Each row is a point. The window is the flat piece filled in between its corners: a triangle in 3 columns, a solid with four corners in 4, and so on. A path goes straight from each point to the next, and from the last back to the first. After which points does the path pass through the window?
In the rows, zero is written as 128.

Window:
[[ 53 147 141 132]
 [176 120 111 142]
 [165  89 132 140]
 [142 160 196  62]]
Path:
(1): [113 164 165  14]
(2): [150 147 196 108]
(3): [145 114 160 174]
(4): [176  83 105 102]
(5): [ 59  76 105 102]
(6): [ 81 180 144 192]
(7): [110 169 181 160]
(8): [119 104 116 120]
Through the window after points: 1, 3, 7

Window, 8 rows:
[[122 136 128  68 141 176 136 152]
 [172 140 113 164 143  59 175 105]
 [ 66  96  84 144 128 175  75 184]
 [110 201 113 178 131  60 185 140]
 [ 46  59 172 143 163 217 126 190]
 [182 165  84 128 175 173 242  98]
 [ 65 105  89 149  25  72 126 176]
 [177 189 140 211  99  94 176 136]]
Path:
(1): [131 156 107 147 124 118 143 177]
(2): [123 103 116 158  89  96 150 184]
(3): [ 65 180  60 138  90  65 126  45]
(4): [107  95 158 122  89 164 124  91]
(5): [123 147 114 113 159 154 157 179]
(6): [145  85 100 117 146 148 163 196]
(7): [ 31 135 148 126 137 182 118 120]
(8): [102 111 140 159 118 126 155  77]
(9): [148 156 112 154 144  92 165 176]
(10): [148 118 130 187 171  99 208 205]
(11): [128 182 121 142  90 112 167  88]
(12): [130 125 149 155 112 178 153  84]
Through the window after points: 2, 4, 8, 12

Window (9 x 9):
[[128 103 120 109 122 122  87 199 128]
 [115 105 170 158 124 159 124 146 136]
 [118 149 153 141  75 120 136  87  38]
 [159 102 124 121 150 104 132 159 145]
 [126 207 141 140 156 140  75 150 249]
 [ 83  92  99 112  76 104 129  67  71]
 [ 97 155 126 153 151 144 139 157 119]
 [141 139 125  92 134 169 127 168 178]
 [128 118 127 150  91 127 152 187 149]]
Path:
(1): [ 75  92 191 143 153  77 130 208  96]
(2): [153 133  87 117  96 157 104 161 158]
(3): [144 109 112 135 125 135 113 146 142]
(4): [103 143 141 117 134 118 119 165 135]
(5): [ 88  88 163 112  94  86  94 179 140]
(6): [183 155  69 142 148 189 137 182 129]
(7): [152 144 107 156 113 163  82 120 122]
(8): [108 138 147 111 129 120 129 144 139]
(9): [119 118 153 131 111 123 140 156 151]
(10): [118 121 110 158 114 166 119 148 108]
(11): [132 140 124 147 126 133  92 152 149]
(12): [ 78 147 181 121 108 103 169 137 158]
(13): [125 128 159 123 138 119 125 182 170]
(14): [143 141 120 144 124 174 111 157 142]
(15): [167 115  82 169 130 128 112 142 156]
(16): [117 126 146 105 132 131 127 146 125]
Through the window after points: 1, 3, 5, 9

Window, 12 rows:
[[166 115 138  19 114 142 124 120 128 116 155  37]
 [195  68 100  80 139  98 117 176  84  84 189 130]
 [137 117  88  86  86  66 113  82 166 162  62 172]
 [ 90 195 106  44  38  97 139 115 143 212 203 139]
 [ 89 192 199 161  81 172 166 145 104 100  71 199]
 [ 80  98 176 117 131 102  68 219  84 100 122 148]
 [ 95 170  91 103 131 127 158 107 229 116 113 193]
 [173 115 175  61 180  88  60 148  94 101 189 170]
 [147  99 233 181 139 120 125 219 125 134  93 163]
 [113 125 222 219  86 100 124 141 143  59  82 127]
 [134 177  38  95 116 134  99  69 161 188 144 121]
 [ 90 126  73  78 158 118 179  31 158 163 149 149]]
Path:
(1): [135 153 149 123 139  81 116 182  98 128 147 101]
(2): [138  98 158 125  94 143 115  93 143 124 115 160]
(3): [128  59  83  82  53 189 120  98 183  81 151 169]
(4): [134 188 129  90 153  46 126 117 139 178  86 126]
(5): [125 145 146 134 107  79 150 128 133 146  93 125]
(6): [120 119 149 128  87 113 104 116 153  99 118 161]
(7): [ 91 100 125  60  52 149  93  68 170 207 238 105]
(8): [162 227  90 114 150  85 159 169 101  97  42 167]
(9): [139 202 130 149 128  79 166 201 112 123 100 142]
(10): [101 133 139  88  80 168 110  79 136 142 144 167]
(11): [142  79 166 124 102 153 128 155 131 129 183 176]
(12): [111 180 130 108 148  83 102 142 115 107 106 100]
(13): [132 200  94 100 136  78 175 160 173 107 108 110]
(14): [129 110 122  70 104 126 108 107 126 166 145 161]
(15): [167  36 190  54  64 116  93  91 166 151 150 209]
(16): [101 146 142 139 151 112 124 185 119 111 115 135]
Through the window after points: 3, 5, 7, 9, 15

Window, 14 rows:
[[164 102 107 115 120  84 170  87 217 145 113 180 126 138]
 [155 222   7 137 165  98 106  90 102 120 140 114 176  63]
 [118  77  60 138 100 122 123  86 207 124 133 104  90 128]
 [158  83 180 122 153 113 191 187 126 125 126 101 109 174]
 [106 214 139  58 159 153  18 150  28 143 219 191 118 171]
 [144 161 175 124  64  57 142 240  89 124 131 187 108 122]
 [129  88 133 123  84 116 121 131 199 100  98 148 186 140]
 [129  89  87 144  82 150 116  70 141 171  85 159 133 133]
 [207 133  58 167 156 129  45  58 126 122 155 128 115 102]
 [111 168 186 135 134  69  84 198 112 188 149 157 128 131]
 [166 172 125 128  86 165 123 154 161 154 146 124 138 154]
 [107 161 184 146 120 117 160 173 170  98  79 168 106 159]
 [118 153 216  89 107 119 148 201 135 134 124 174 118  73]
 [147  97 148 116 143 130 150 248 166 141  93 167 106 149]]
Path:
(1): [145 115 114 184 115 120 124 127 167 131 164 165 123 139]
(2): [155  70 125 227 112 129 147 140 171  71 173 160  76  98]
(3): [132 185  68  33 127 100  76  98 137 199  70 113 167 181]
(4): [125 165 130  98  84  86 106 122 136  93 105 109  88 117]
(5): [146 107 102 158 140 139 133 124 160 169 152 170 166 135]
(6): [124 191 153 165 106 134  83 138  91 158 201 218 161 158]
(7): [139 153  92  50 157 129  93 143 119 120 120 108  97 129]
(8): [163 161 126  49 126 128  84 132 108 140  54 119 130 107]
Through the window after points: 6, 8

Window (14 x 14):
[[166 145 121 154 140  84  46 144 193 135 157  87 119 112]
 [178  85 121  68 182 124 192 106 164 208  74 155 128 216]
 [140 143 146 177 145 105 124 113 134  55 138  53  68 106]
 [111 115 133 166  42  61  79 102 159  78 105  77 125 109]
 [158  91 136 130 196 143 176 115 111 146  67 180 217  28]
 [160 149 113 106  83 141  40 147 133  40 109  85  96 113]
 [113 169 194 104  78 134  93 138 187 114 134  46 100 100]
 [ 99  17 100  86 198 164 186 144 173 173 135 170 149 157]
 [121 180 168 147  80  95  77 146 102  87 184 102 128 157]
 [165  85 140  37 177  76 198 135 219 124 139 197 124 164]
 [142 130  59 153 145 138 224 189 135 159  73 167 169  47]
 [144 113  64  39 180 132 205  55 196 164 159 154 167 164]
 [191  44 112  30 140 103 188 106 146 197 178 141 101 141]
 [154 140 162 179  66 157  80  94 177 102 155 142  62 125]]
Path:
(1): [204 113  98 126 134 123 136 143 146  80 112  70 184 116]
(2): [173 102 182 150  97 138 137 175 165 106 122  73 144 100]
(3): [ 99 181  95  84 135  90  55  73 142 105 139 161  55 143]
(4): [121  96 125  98 160 118 148 112 158 144 119 152 118 119]
(5): [187  98 125 120 156 139 178 135 155 139 108 112 167 157]
(6): [181 105 134 130 130 114 142 105 173 113 127  91 155 139]
(7): [104 114 111  83 137 103 134 140 169 136 115 155  71  81]
(8): [ 79 139 140 118 112 132 118 131 136 150 114 193  73  83]
Through the window after points: 4, 8

Window, 14 rows:
[[213 106 149 169  61 124  95 114  84 144 113 127  93 187]
 [101 118 167  78 168 114 185  97  88 191 152 155  47 180]
 [132 101 147  65 168 195 186 147 115 226  33 137 139 156]
 [107 166 113 115  72 130 122 165 139 173 123 107 105 163]
 [139 108  89 125 183  47  56  88 112  51  77 142 146 109]
 [137  72 184 157  92 107 179 138 215 138 118 155 135  55]
 [128 185 170 141 115 170 143 188 146  77 205 227 118 120]
 [117  97 159 202 230 167  93 126  85  82 125 147 130 117]
 [134 128 166 123 200 179 249 122 109 142  98 103 120 150]
 [171  90  86 130 190 151 134 124 101  97 184 129 129  98]
 [ 96 115 162 104 118 148 103 113 138  21 120 133 126  51]
 [191 133 173 158 116  67 127 156  58 129 170 128 160  84]
 [102  33  54 200  49 141 149 122 106  72 132 182  92 129]
 [135  64 173 163 104 153 181 128 165 130 203 189 220 121]]
Path:
(1): [140  83 138 137 136 108 149 144 110 114 144 140 112 135]
(2): [131  62 155 121 164 151 179 160 125  78 158 119 149 171]
(3): [146 180 131 157 132 118 154  69 119 186  53 156  98  65]
(4): [118 122 147 141 139 132 157  81 115 157 113 162 128  77]
(5): [155  97 127  98 117 143 155 196 137 108 150 134 116 194]
(6): [112  38 190 172 164 154 128 217 135 101 131 103  86 114]
(7): [150 202  88  72  91 139 185  51 109 201  89 169 157 165]
(8): [ 97 119 132 142 120 161 125  80 110 135 140 200 154 114]
(9): [167 102 142 128 135  98 128 162 126 110 139 125 125 129]
(10): [151  86 144 126 161 125 139 181 107 122 108 105 121 125]
(11): [128 117 145 143 126 145 142  87 128 120 144 175 116 140]
(12): [137 171 105 137 109 190 130  86  90 152 157 165 117 103]
Through the window after points: 2, 6, 12

Window:
[[171  78 117 180 172 159 155 122 121  68  79 161 113  94]
 [ 79 161 167 127 149  78 131 160 149  84 113 168 132 134]
 [ 83  81 133  94 137 130  88 127 110  93 105  91  81 170]
 [175 146  80 153 113 179 186 193  99 157 197 129 122 131]
 [146 148  97 121 125 137 129 115 102 156 112 115 182 164]
 [137 168 201  19 101 140 136 124 145 128 139 175 127 133]
 [174 146 155 104 140  95 107 103 169 195 101 141 148 192]
 [113 101  95 169 139 107 232 174 143 148  89 192 138 101]
 [145 110  96 120  66 136 119  79 149 153 151 171 100 118]
 [142 120 167  67 202 105 151 104  73 125 183 112  71  95]
 [112  60 156  64 129 108  87  60 165 168 144 173 175 207]
 [ 88  84  56 131 120 145  61 154  70 249 176 148 107 148]
 [ 83  82 162 137  99 176 144  86 127 166 146 157 131 155]
 [132  77 183 118 141  67 133 137 116 146 114 135 160 132]]
Path:
(1): [135 122 127  89 131 140 179 155  54 173 142 196 104 188]
(2): [ 96  99  95 131 107 129  32 107 175 186 155 103 141  87]
(3): [117 108 149 100 150 124 135 113 125 141 138 134 134 105]
(4): [179 123 169  85 133  85 127 132  75 139 141 144  66 241]
(5): [139 100 143  90 133 113 131 108 110 147 151 160 120 163]
(6): [112 103 140  93 154 129 114  86 149 150 148 123 138 118]
(7): [114 125 129 101 159 147 153 134 127 137 124 111 142 110]
(8): [120 106 116 163  71 111  87 131  85 148 144 179  79 191]
(9): [135  86 133 103  97  92 192  90  69 133  77 166  87 200]
(10): [100 164 141 141 160 126 105 184 174 123 168 149 159  94]
(11): [106 129 136 130 126 120 139 148 157 134 111 147 138 118]
(12): [131 117 152  99 171  67 186 123  78 111 146 224 118 192]
Through the window after points: 1, 3, 5, 9, 11

Window (14 x 14):
[[197 125 120 164 192 119  97 124 118  36  56 157 179 103]
 [131 124 110 107  99 116 158  81 211 179  90 106 146 170]
 [ 91  98 178  86  93 118 113 124 150 166 143 153 117 176]
 [209 131 121 131 147 188 122 159  85 141 101 142 184 130]
 [217  73 100  49  88  52 136 117 210 111 133 123  81 203]
 [145 130 156  94 126 146 122  57 135 144 141  88  98 222]
 [116 165 126 113  87 116 171 113 121 120 175  97 131 153]
 [186 115 132 208 212 103 137 173  69 134  91 130 151 147]
 [112 148 162  43  81  84 137 113  87 189  74  87 131 193]
 [112 170 182 122  39 128 126 140 135 160  98  99 151 249]
 [222 140 108 183 167  97  41 143 111 127 106 119 139  91]
 [148  37  49  54  92  47  85  89 175 125 164  94 143 234]
 [173 158  68 204 184 161  91 172  51 106  47 175 108 115]
 [131  85 131 103 109 137 117 153 147 120 104  49 109 162]]
Path:
(1): [155 154 148 113 173 111 111 127 144 163 119 151 146 195]
(2): [114 155 115  59 184 136  56 165 173 102 119 116 114 123]
(3): [154 105 143 167  63 106 176  98  83 157 122 140 137 190]
(4): [179  54 173 191 106  71 137  65 115 110  42 120 101 186]
(5): [138 227  87  98 136 171  73 220 116 162 154 116 172 150]
(6): [146 151 134 123 136 127 140 167 175 131 114  92 144 178]
(7): [145 121 118 132 118 129 118  91  99 141  99 129 147 141]
(8): [ 78  77 185 183  31 144 186  90 117 151  76 124 136 192]
(9): [180 142  84 105 155 116 102 132 150 141 104 123 136 152]
(10): [151 132 131  89 172  94 122 112 158 135 102 117 155 186]
(11): [171 107 131 115  41 117 119 123  85 127 100 107  93 162]
(12): [206  77 119 112  38 139 155  70  74 135 120 161 112 212]
(13): [136 153 118 124 139 105 114 142 145 128 112  89 141 155]
(14): [151 144 137 114 201 163 118 145 171 177 120  65 153 224]
(15): [160 120 134 118  69 100 112  59  93 104 129 136  90 147]
(16): [149  68  75 118  34 103 138  95 117  94  78  84 131 127]
Through the window after points: 2, 4, 8, 10, 14

Window (14 x 14):
[[151  66 178 169 137 140  51 124 161 138 134 150 170 108]
 [ 98 175  62  86 123 146 116 113 183 133 236 160 101 166]
 [ 90 213  91 146 172 115 159 159 164  87 214 101  85 147]
 [100 195 148 135 104 112 126 111 156 106  88 100 158 173]
 [ 59 107 197 167 103 104 106 102 174 191 129 156 157 108]
 [134 167 173 162 105  50 132 136  81 118 139 113 134 194]
 [119 216 102 150 191  78 180  93  86  91 116 140  95 196]
 [124  64 126 144 118 122 117  98  53  54 146  94  91  97]
 [ 88 204 113  57 171 102 153 167 131  78 178 155  87 152]
 [145 122 227 164  94 133 163  98 161 137 123 146 147 144]
 [ 99  51 134 165 106 193  90 168 111 130 142 146  93 128]
 [141  63 172 147  83 110 102 133 224 213 101 135 125 105]
 [127  94 139 113 156 175 105 123  93 162 168  78 128 123]
 [156  72 104 160 100 178 105 149  42 126 147 129 140  44]]
Path:
(1): [113 108 114 139 108 135 163 135 132 115 143 101 130 140]
(2): [ 97  94 138 129 162  93 153 158 164 132 139 114 168 154]
(3): [144 215 150 140  88 146  95  76  82 115 169 125  59 114]
(4): [132 174 120 136 134 138  79  99 165 102 167 146  66 136]
(5): [ 93 114 118 109 108 129 166 132 135 147 188 136 160 156]
(6): [135  92 117 122 133 158 105 132 132 125 138 122 182 131]
(7): [102 109 230 226 110 105  59 135 147 149 166 184   7 103]
(8): [135 142 161 141 144 128  89 140  96 124 156 141 101 145]
Through the window after points: 4, 6

Window, 14 rows:
[[174  88  99 132 162 145 180 221 167 109 101 165 142  41]
 [132 224 109 229  92 137 107  80  61 167 172 139 179 120]
 [134  44 126 219 138  69 123 142  43 125 125 116 118 102]
 [149  71 144  90 196 158 135 117 127  75  57 163 125  72]
 [156 152 190 110 123 126 154 195 136 119  69 160  98  99]
 [184 164 142  90  69 183 168 102 136 134 177 166 164 209]
 [139  79 124 141 165 169 147 157 177 172  83 161  63  92]
 [ 47 146 117 185 147 116 150 109  74 122 139  79 191 203]
 [ 46 134 117 176  88  49 170  43 106 119 151 139 174 152]
 [130  33 199 150 161 147 123 180 158 133 110 105 131   9]
 [129  70 107 187 103 118 111 137 143  86  59  72 121  78]
 [110  78 118  62 117 179 116 201 127 109 107 165  88  57]
 [174 226 102  84 118  95 105 102 132 177 192 127 164 183]
 [142 199 130 132 100 129  73 125 161 136 174 215 193 222]]
Path:
(1): [150 121 118 127 131 110 145 172 136  87 167 135  94 120]
(2): [123 171 119 156 155 141 140 124 126  93 154 117 103 137]
(3): [143  59 137 133  80  74 125 140  87 169  93 164 224  89]
(4): [123 121 124 139 102 137 138 116 117 177 112 158 153 159]
(5): [110 194 144 159 144  77 102  88 112  44 196 116 152 118]
(6): [128 148 132 162 163 156 136  84 144  72 160 159  84  78]
(7): [132  84 131 102  95 101 152 171 118 176  70 145 198 167]
(8): [162 198 128  86 136 107  96  83 100 195  68 147 220 105]
(9): [143 132 113 133 123 126 150 162 159  88 233 125  68 188]
(10): [114 118 131 172 217 129 100 137 120  88 190 117  64  93]
(11): [138 132 143 129  83 131 151 129 120 168 112 151 189 123]
(12): [142  99 141 146 122 191 147 110 154 192  49 158 191  96]
Through the window after points: 6, 8, 12

Window, 14 rows:
[[109  99   7 109 168  94 138  86 130 124 130 184 171 109]
 [ 95 102 129 168 110 134 120  87 114 133  84  61 156  53]
 [160 102 118  54 146  95 171 120 131 153 168  77 153 155]
 [123 139 112 169 179 127 157 129 140 128 199 121 152 107]
 [206  16  84 106  74 164 166  86 111 175 129 177  88 121]
 [157 170  63 129 142  70 182 159 142 153 136 184  85 136]
 [173  49 150 153 127  76 135 106 128 180  79  80 113 111]
 [167 115 131 173 141 133 179 148  46 165 112 126 158  60]
 [195 120 132  81 174 125  88 134 148  90 152 110 144 150]
 [ 99 122 135 165 111 122 106 156 113 148  98 160 171 158]
 [161 113 185 112 147 112 140 123  81 167 133 182  91 120]
 [ 81  62 114 135 110 120 181 124 132  62 162 138 170 140]
 [124 142  93 116 146  67 141  83  61 114 156 151 148 192]
 [ 85 150  82 118 163  41  67 155  78 123 149 122 137 158]]
Path:
(1): [163 130 119 131 136  68 131 125 136 148 137 181 174 116]
(2): [135 104 105 117 151 127 136 120  88 151 126 119 115 130]
(3): [140  92  87 118 166 101 158 122 110 131 114 116 112 143]
(4): [159 105 152 127  82 145 148 111 145 152 223 147 187  97]
(5): [152  94 137 141  68  92 107 134  99 107 154 169 164  72]
(6): [125  84  49 118 196 124 170  76 133 181  86 104 114 160]
(7): [104  87  80 132 154 154 151 125  92 114 117  98 154 145]
(8): [142 123 104 139 128  71 142 125 137 141 146 151 142 118]
Through the window after points: 3, 5
